Each row is a point. The points of each table are mixes of a few directions, plus a little noise. Count the directions of each table, and those that both share. Where both have some left over, give the other angles between the two spaces (their principal angles), to ten degrees, smallest first.
In the rows, zero is written as 128.

First, 5 rows:
126  132
147  91
143  98
127  130
97  189
Second, 7 rows:
158  69
112  161
110  164
117  152
132  119
148  88
120  145
Directions: first 1, second 1, shared 1

First, 6 rows:
120  156  130  137  113  132
113  128  131  143  106  94
108  124  132  149  98  78
167  95  119  88  190  191
151  123  123  105  162  176
110  142  132  147  99  97
Second, 9 rows:
138  180  134  132  110  89
111  100  124  111  143  125
169  82  123  103  171  137
139  176  134  146  104  116
62  132  126  148  95  145
113  83  126  144  119  141
140  100  123  94  169  146
171  181  138  143  106  74
111  118  124  131  130  183
Directions: first 2, second 4, shared 2

First (8 x 12):
128  164  134  148  167  123  141  131  128  124  36  141
130  91  122  108  87  132  115  125  128  133  224  117
127  154  132  142  158  125  139  130  128  125  62  136
130  83  122  104  78  134  112  124  129  134  243  113
131  95  123  110  92  131  116  124  127  133  211  116
127  158  132  146  162  126  139  131  128  123  52  138
128  134  130  130  132  127  129  128  128  128  118  129
129  147  131  139  150  126  135  129  129  125  79  133
Second (8 x 12):
141  125  136  108  53  192  158  95  169  159  132  127
130  125  129  123  110  140  133  121  136  136  136  126
128  115  123  124  128  117  117  132  120  124  158  122
114  126  112  158  231  38  84  176  70  84  131  127
116  122  117  146  192  68  95  161  90  99  142  126
137  125  135  112  74  172  148  105  157  151  134  127
133  142  134  126  109  154  146  115  146  141  98  131
131  143  134  132  127  141  140  120  138  134  93  132
Directions: first 1, second 2, shared 1

First:
144  106  136  133  127  157  134  94  124  127  126  122  137  105  127  124  128  141  113  131
89  108  112  172  139  132  138  129  155  118  127  132  135  160  130  159  123  139  155  143
120  106  97  137  101  117  180  124  137  126  112  131  148  160  124  129  130  129  142  132
125  196  130  98  86  78  117  86  148  152  135  168  97  106  162  108  110  102  90  87
108  135  149  138  128  131  107  120  135  117  122  128  135  129  100  117  139  126  107  133
226  142  162  79  228  166  52  188  63  138  183  91  84  53  180  147  115  144  150  120
116  140  98  137  127  105  168  135  154  105  114  120  160  187  111  119  135  130  120  120
97  96  142  133  87  136  123  143  111  135  107  137  127  120  87  122  148  116  144  158
Second:
144  123  116  119  134  126  177  119  128  103  99  129  127  145  128  117  129  146  95  117
157  173  118  117  199  104  125  140  152  90  145  102  120  213  132  83  148  151  101  97
166  52  147  139  108  204  117  53  105  158  135  129  112  7  155  162  94  131  175  160
121  121  118  118  117  115  154  167  111  122  105  135  124  140  121  135  134  127  128  133
121  118  132  132  136  128  156  93  137  103  95  157  74  132  142  124  125  150  103  122
125  129  120  126  138  119  94  193  109  157  167  116  132  138  140  148  134  116  181  135
142  139  146  108  144  123  103  165  113  105  114  109  126  135  80  103  141  111  142  150
111  102  87  145  56  135  196  105  129  177  138  141  204  99  171  178  105  133  104  106
100  158  139  146  126  117  101  90  162  131  145  138  129  141  131  118  128  124  105  114
140  124  140  129  143  141  99  120  126  130  143  119  117  113  129  124  126  125  149  136
80  168  147  129  105  94  86  162  138  129  124  135  144  147  81  115  144  93  124  139
Directions: first 6, second 6, shared 3; angles 30, 40, 90

First, 11 rows:
124  137  147  129  115  152  141  108  115  128  114  117  122  124  141  119  126  137  110  130  153  116  133  133  107  142  123  117  126  107  162  129
125  135  142  128  120  144  138  114  119  128  118  120  122  125  137  120  127  135  116  129  147  119  132  132  113  137  125  122  126  113  153  130
128  127  125  128  130  126  126  130  130  127  129  129  129  129  127  129  128  127  129  129  126  129  127  127  129  127  129  130  129  130  125  127
125  135  142  128  118  146  137  114  118  127  118  120  124  124  137  120  126  135  114  130  146  119  131  132  112  139  125  120  126  112  154  130
144  94  63  128  171  46  84  194  176  129  175  164  150  146  84  165  135  97  192  124  44  170  113  112  200  82  143  164  137  202  7  125
123  140  149  127  113  156  143  106  112  128  113  115  121  123  143  116  127  139  106  130  157  114  133  133  104  143  122  116  126  104  168  129
134  116  104  127  145  97  112  153  145  128  145  142  136  134  112  142  130  117  152  126  97  144  123  121  154  111  134  140  131  155  83  127
121  145  161  128  105  169  149  95  104  127  104  109  117  118  150  110  126  144  96  130  171  108  135  138  93  151  121  111  123  91  188  129
130  123  119  128  134  117  121  137  134  128  135  133  131  131  122  133  130  123  137  127  116  135  125  126  138  120  131  133  130  138  111  127
124  135  145  127  116  149  139  111  116  128  116  117  123  125  139  119  127  136  111  129  150  118  132  131  109  139  125  119  125  109  159  130
131  119  110  128  139  106  116  147  141  129  140  139  134  133  116  139  129  120  146  127  106  140  124  124  148  114  132  138  131  148  95  126
Second:
124  149  166  124  73  175  167  71  105  116  99  116  136  141  147  95  121  154  116  152  149  140  145  136  81  165  135  115  98  108  174  137
126  126  130  131  149  124  118  117  102  144  110  144  141  142  138  99  120  83  126  118  133  108  123  142  132  106  115  90  120  133  136  121
137  112  96  126  140  86  110  148  147  126  146  156  154  153  107  132  127  106  175  135  71  165  124  123  162  105  142  140  116  181  55  128
123  124  123  134  157  130  115  169  144  132  146  103  83  83  127  171  139  145  90  101  168  87  116  116  136  127  115  150  175  88  157  125
132  123  121  127  126  119  126  129  134  125  132  134  134  135  122  129  129  127  140  132  112  140  128  126  134  125  132  134  123  139  109  129
128  130  129  128  121  136  133  145  145  118  142  107  103  102  124  158  137  165  111  123  146  123  128  116  124  145  131  157  150  107  142  131
130  123  123  129  137  114  121  117  117  134  119  147  151  150  128  105  120  95  147  131  107  136  127  137  137  111  127  106  110  152  108  125
127  133  135  128  119  138  134  126  129  124  129  118  118  120  130  132  130  144  118  128  139  126  129  125  118  139  129  135  132  115  143  130
Directions: first 1, second 3, shared 1
